Rows are points. To make a cloud, some directions were put in groups of two or more. Within a group, all points are equally far from the middle, so they leave a hole (a ring in 2 directions, a hollow ball in 3). The other directions are filled evenly. Then the cloud was stretched, turned, moved and blurred a little. Count the holes, and give their numbers of directions, smallest first.

Cloud (19 x 3):
[[ 53  12  -9]
 [ 16 -38   7]
 [ 33 -16  75]
 [ 51 -15   2]
 [ 32   7 -55]
 [ 51 -21  38]
 [ 44  32  -5]
 [-17  49 -13]
 [ 11  54 -46]
 [  7 -38  60]
 [ 47 -12 -15]
 [  4  12  65]
 [-35  29 -38]
 [ 20  12 -67]
 [ 55  -7  23]
 [  3 -35  62]
 [ 28  45  -7]
 [ 38 -29   2]
 [ 38   5 -47]]
Holes: 1 (3)

Cloud, 28 rows:
[[-60  30  19  30]
 [  8  73  19  19]
 [  2 -23  51  10]
 [-55  28 -27  37]
 [-46 -37  64 -26]
 [ 18  68  14  29]
 [-49  64   7  16]
 [-44  51 -28  11]
 [ -7 -50 -12 -36]
 [  0  26 -50  47]
 [ 45  70  -4  11]
 [-17   1 -26 -37]
 [ 21  45 -53  22]
 [-31  13 -20 -38]
 [ -4 -32  62  -9]
 [ 35 -16 -17 -36]
 [-63 -46  45 -34]
 [ 17 -30  40  13]
 [ 25 -41  27  11]
 [-60 -47  31 -42]
 [-48   9 -31  43]
 [  7  -1  38  29]
 [ 36 -33  -2 -35]
 [-45  66   1   0]
 [-41  43   8 -37]
 [ -2   7 -42  53]
 [ 46 -20  18 -40]
 [  6 -54 -11 -31]]
Holes: 2 (2, 2)

Cloud (31 x 4):
[[ 43 -36   8 -18]
 [-69  -2 -42   1]
 [-70   7  -1 -57]
 [ -1  23 -27  20]
 [-13  15 -39 -57]
 [ 36 -29 -64 -16]
 [-46  -9 -15  27]
 [-59 -13   3 -58]
 [-70  -9 -29  13]
 [-75  33 -19 -38]
 [ -7  16  33 -15]
 [-21  14 -28  26]
 [ 37 -30   5 -39]
 [-24 -46 -38 -24]
 [ 41   9 -35  19]
 [ 54 -38 -51  -8]
 [  4   4 -18 -63]
 [ 58 -37 -45  -1]
 [ 47   7   4 -39]
 [ 56  21 -38   5]
 [ 17  27 -27  17]
 [-69 -19 -40  -2]
 [ 58  16 -48 -32]
 [-64  28 -37 -34]
 [-71 -21 -36   0]
 [-87 -24  16  -7]
 [  7 -20  27   0]
 [-75 -27 -29  -2]
 [-36 -49 -22 -33]
 [ 42   6  -8 -51]
 [ 28 -25  -9  22]]
Holes: 2 (2, 2)

Cloud:
[[ 23 -10 -22  81  33  -6]
 [-43  11  42  21 -31  32]
 [-31  -9  15 -30  44  26]
 [-11 -13 -69   4  46  13]
 [-43  14  36 -39 -75 -17]
 [-45   3  31   4 -45 -72]
 [-58  39  39  48  13 -36]
 [ 11  18  50  28 -29 -18]
 [  2 -34  25  -1  50  29]
 [ 18 -14 -50   0  55  71]
 [-55 -16 -45   4   5  -1]
 [-36  32  -6 -67 -60  17]
 [-14  25 -39   7 -43 -36]
 [-17  30 -45 -36  43  40]
 [-11 -43 -25  -1  38  67]
 [ -3 -13  48  32 -45 -25]
 [ 69 -29  25 -14  13  -1]
 [ -9  38 -14  77  25  -3]
 [ 21  45  12  20  34  25]
 [ 36  33   7 -17 -34 -14]
 [ 41 -28  11 -37  11 -57]
 [ 45 -35  -2  44 -20 -49]
 [-68  31 -45  18  -7  -1]
 [ -2  36  34  57   7 -10]
 [ 35  21 -24 -54 -24  10]
 [-77  43  16  11  -6  46]
 [ -5 -14  -7  63  54 -53]
 [  5   2 -40  12 -51 -13]
 [-36  -4  20 -18 -78   1]
 [ 55 -30  12  22  57  10]
 [-26  19   2  47   7 -85]
 [ 53 -47 -55 -34  -9  21]
 [ 25 -24 -46  49  -2  31]
 [ 32  11 -26 -23  15  78]
 [-12 -60   1 -24 -27 -39]
 [ 20  18 -32 -20  52 -20]
 [ 20 -59  16   5 -24 -68]
 [ 14  37  22 -10 -39 -55]
 [ -2 -22  -7  34  29 -82]
 [ 72 -55 -13  36  19 -15]
 [-75  48  41  -1  -8 -31]
 [  1  47  -9  -7 -38 -46]
 [-30  49 -36  -4 -35 -30]
 [-19 -40   2 -47  11 -22]
 [-24  73  -3  40  32  -3]
 [-26  71  12  15  26 -39]
 [-26  20  -8   5 -45  60]]
Holes: 3 (2, 2, 2)

Cloud (79 x 8):
[[  24   42  -22   13    7  -21  -32    6]
 [  34  -34  -17  -28   31   44   26  -27]
 [ -36  -37  -16   10  -49   22  -61   21]
 [ -30   48  -31   16  -16    8   13   21]
 [   6  -14   49  -22   -1   19  -38  -16]
 [ -26  -25   28   61    8    3    8  -45]
 [ -22    3    0  -43   -4  -46  -27  -30]
 [   8   -7   -2   35   27  -12   18  -10]
 [ -13   61  -45   13  -35    9  -44  -54]
 [   8    6    3   50  -46   53    7  -49]
 [  49   40   18  -52   17   14   -6  -19]
 [ -74   11  -28    6  -54    8  -53  -63]
 [   8   16   21   97  -25   56   14   -4]
 [ -64  -66   11  -28   -6  -26   26   -2]
 [   2   -5  -22  -15    8  -35  -12  -56]
 [ -72   -3  -34  -77  -10  -28   10  -50]
 [  23  -60    5   17   31   21    8   16]
 [   5   29   45  -31   -2  -33  -10  -13]
 [ -22   -6  -16  -31  -27    3  -11  -76]
 [ -25  -27   96  -11   31    4   35  -11]
 [ -19   39   32   31  -44   44  -46  -60]
 [ -33  -37   50  -27  -37    1  -19  -17]
 [ -18   42  -85   -6  -40   16  -55  -40]
 [ -17   23  -25   46   18   17  -29  -21]
 [ -36  -14   26   64  -31   68   21  -11]
 [  23   19   20    0   26   58    9  -38]
 [  19  -71   36   52  -29   58   38   19]
 [  -2  -40  -19   44   19   -5    7   -7]
 [ -39  -43    3  -45   -1   15   52  -34]
 [ -48    9  -55    5  -12   12   29  -16]
 [  17   24   36  -76   51  -13   60   -3]
 [  27   -6   -6  -26   26  -19   59  -44]
 [  63   44    9   13    8   61   10   -7]
 [ -28   50  -40   21  -40   16  -58  -47]
 [ -26  -31    3   -5  -47   42  -45  -53]
 [ -34    9  -17  -15  -37  -43   11   19]
 [  -2 -101   23   17  -15   46   21  -22]
 [ -11  -59   19   45  -64   61   34   10]
 [ -23    7    6   67  -40  -14    0  -56]
 [  14   41  -72  -13  -49   -9  -23   25]
 [ -11  -66  -48  -54    6   41   30   15]
 [ -23   76   12  -21  -38   16  -20  -51]
 [   7   35   58   55  -26   60  -23  -61]
 [ -11    2   10  -27  -52   16   37  -45]
 [ -21  -77  -11   44  -34   63   11   38]
 [  29  -13   -2   48  -10   79    5  -11]
 [ -58   16    0   -3  -34   18  -60  -74]
 [   8   26  -93   22  -39    3  -61    4]
 [  13   13   49    8    2   28    8  -75]
 [  13  -17   43  -28   21   45   41   14]
 [   1  -75    3   43  -49   62   28   13]
 [ -28    9   64   13   16   55  -36  -62]
 [  12  -20    9  -31   29  -23   77   -8]
 [  21  -62  -54    9  -30   12   43   37]
 [ -12   30  -25  -10  -24  -34   62  -59]
 [  46   -3    7  -34   29   24   -2  -37]
 [ -51   10   47  -38  -24   36    3  -27]
 [ -60  -30   17  -16  -11  -30  -50  -16]
 [ -39  -11  -19   36  -82   17  -20   18]
 [  17   11   17   21   11   22    2   43]
 [  43   31  -35   67   -9   35   18   19]
 [  10   -1  -67   46    8    9   16   20]
 [ -91  -21   -4  -35  -34   17  -18  -51]
 [  30  -39   48   49   -2   73  -29    1]
 [  31  -40   17   23  -39   17    2   -8]
 [ -10  -34    8   38   17   25  -38   27]
 [ -16  -10   41  -64   23  -12   67  -10]
 [ -30    1    0   53  -58   57  -79  -30]
 [  66   39  -41    2  -44   19   14    5]
 [ -64    8  -21   18  -23  -13   -7   13]
 [  22  -66  -67  -14   -5   56   30   16]
 [  -1   -1  -48   17   13   22  -48   37]
 [ -53   -3  -24  -67  -19   15  -41  -50]
 [ -49   -1  -40  -11    7  -24  -49   10]
 [ -40  -39   32  -13  -40   -1  -16   15]
 [ -54   16   23  -50  -31   16  -12  -50]
 [  12  -46 -101    1  -50   27   22   34]
 [ -48   13  -38   -6  -14  -37  -58  -52]
 [ -43   28  -24  -78   21    8  -36  -50]]
Holes: 2 (3, 3)

Cloud, 105 rows:
[[-10   6  30   3 -54  83  -2 -17  15]
 [ -3   8  14 -44  76   8  15   8  13]
 [ -4 -33  61 -10   9  34 -16   9 -17]
 [ -1 -22 -18  -2 -14 -32 -15   3 -33]
 [-69   5  46 -53 -38 -15  21  20   8]
 [ 57  10 -16   2  71 -31 -11 -38  45]
 [ 10  10  59 -16  87 -68 -22  15  10]
 [-15  36  22 -44 -18  43  22 -51  21]
 [ -3 -40  35 -47  23  38   7 -66  20]
 [ -9  -5  45  29 -39 -21  22 -64 -32]
 [  0  22  52  39 -13 -42  34 -61 -56]
 [ 60  -8  -1  -2  42 -47 -10  32   2]
 [-41   0  21 -14 -25  77  18   8 -25]
 [-32 -63  68  -4  80  15  32  10  -3]
 [  3  22  37  -4 120  -6   6   0  58]
 [  4   8  52  13 -88  45 -24  43 -40]
 [  2  29 -33  21  32  23 -18  24  -4]
 [ 50 -13  28  29  68 -25   9 -61  30]
 [ -4  59  40  11 -16 -51 -20  43  49]
 [-22  13  64   7  61   5 -46 -45  46]
 [ 43   1  62  49  15 -42 -26 -21 -42]
 [ -7 -30  72 -32 -12  -3 -18 -55  -5]
 [-50 -45   2  12 -16  23  45  13 -12]
 [ 53  14  41   4 -34 -13 -34  59  -7]
 [ 52   7 -19  24  -8 -37 -16   0 -19]
 [ 41 -35 -23 -28 -13 -40  17 -30  41]
 [ 47 -30  70  -2 -26  22  14   7  17]
 [-58 -13  64 -18   0  17  46 -84  32]
 [-18 -41  65  14  19 -43  22 -50   8]
 [-27  50  68   7  60 -59  -5  54   5]
 [ 45  31 -36  -5  27 -19 -47  11  38]
 [  2  -4 -49 -49  16  60  34  52 -27]
 [ 40  23   5 -18  32  35 -55  48  19]
 [ 35 -18  25  22  -3 -40   3 -81 -50]
 [-16  36  -4 -12 -13 -42 -10  55  61]
 [  9  76  34  15 -18 -67 -22 -17   8]
 [ 57  10  35   7  -5  25  36  -7 -15]
 [ 21 -21  27 -26  71  34  -6   9 -31]
 [ 20 -14  88 -49  19   7   9  -9   6]
 [-15  42  15  30  42 -15   6  51  29]
 [-10 -51  53 -17  74  41  23 -15 -19]
 [ 44 -21  41 -10 -27  31  31  10  49]
 [ 28   0  29  -3  -2 -33  40  36  13]
 [-19  15  19 -18 100 -25 -19 -53  51]
 [ 38  46   8 -16  43  16  -3   4  26]
 [ 16  25 -89  -6  -5  23  25  43   5]
 [-62  41 -13 -12  55 -50  17 -15  39]
 [-25  55  52 -22 -13  45 -21 -18 -10]
 [ 61 -50  23  22 -10  16  -2 -42 -53]
 [ 47 -10  38 -43  -2   2  -6 -70   6]
 [ 32   4  -7 -21  68 -13  39 -34  22]
 [-47   9  29 -17 -74 -20  -6  11   0]
 [-32 -45   5  14  -7  32   9 -19   8]
 [ 11  15  48 -41 -10 -38  30 -69  32]
 [-16 -55  11  13  30 -39  36  12 -16]
 [ 29  -1   5 -10  75   8 -23  47 -30]
 [ 12 -13  16  44 -42   5   5 -92 -40]
 [ 16   3   1  21 -41 -18 -17  40  -9]
 [ 24  76  45   5  70 -12 -17  40   2]
 [ 75 -16   5 -30   3  18  25  13  17]
 [-24  19  52 -14 -80 -14 -31   8   1]
 [ 66 -21   6 -20  17  36  45  10   3]
 [-37 -22  37 -52  -2  50  32 -35  13]
 [ 17 -31 -11 -54  34  51  18 -19   3]
 [ 88  28  30   7  66 -18 -18  -9  24]
 [ 35  15 -37  10   1 -37   1  29   8]
 [ 57   1  76  11 -16   5 -10   6 -56]
 [  9  27  41 -36 -32 -40   9 -61 -16]
 [-21  13  20  50  40   9  -4 -28   1]
 [ 28  -5  -1 -34  80  23  53  36 -43]
 [ -8  24  57 -60  11 -27  15 -78  21]
 [  7  29  43 -14  44 -61   0  55  16]
 [  2   9  38  36  -5   1  43 -90 -42]
 [-45  26  23 -10  79 -26  33  77  -9]
 [ 16  10  68 -35  22 -21 -18 -17 -17]
 [ 19  -3 -46  28 -26  28   0  36  29]
 [-32 -38 -18 -32  39  56  45 -24  21]
 [ 32 -14 -30  14  97  36  29 -29 -14]
 [-14  -5 -18 -35 -55  -1  73 -70 -17]
 [-34   9   9 -10 -66  88  10 -14   1]
 [ 45 -10 -25  10  83  -6  63  -1 -15]
 [ 12 -41  -4 -29  17  60   5 104 -21]
 [-18  25  16 -23  55  12 -10 -31  32]
 [  4  17  73   5 -65 -21  -3 -88 -50]
 [ 21   3  63 -61  -4  61  28  11  37]
 [ -7  25 -51   2  35 -52  24  -4  19]
 [ 14 -47  61   0  68 -66  36 -35   1]
 [  5  16 -69   4  48  -9  46 -27 -13]
 [ -9  34  73  -8  23 -56  22  14 -40]
 [  3 -42  42  -6 -13  30 -27 -30 -33]
 [ 45  -3   1  35  26  -6 -43  75  29]
 [ 35 -19  -8   5  36  86 -25  -6 -10]
 [ 37  -5  71  21  52 -72 -18  -8  -3]
 [-28 -30 -11  30 -12 -27  48  -6 -38]
 [  8  36  33  36  24 -23 -18  48  43]
 [-55  50  15 -29  25 -25  29 -43 -60]
 [ -6  31  11 -45  69 -27  19  55  41]
 [ 15 -20  31   5  88  23   0 -65  41]
 [ 38 -39  13 -50  63  39  29 -16  20]
 [ 11   4  24   1  82 -27 -29  61   8]
 [ 12 -16  -3 -12  61  20  49 -42  31]
 [  2  61 -32 -22 -27 -23  -5   8  50]
 [  0 -42  52 -19 -10  13  63   0 -23]
 [-39  -8 -60   6  24 -26   8  26  14]
 [ 11 -19 -31  13 -17  64 -32 -34  29]]
Holes: 1 (4)
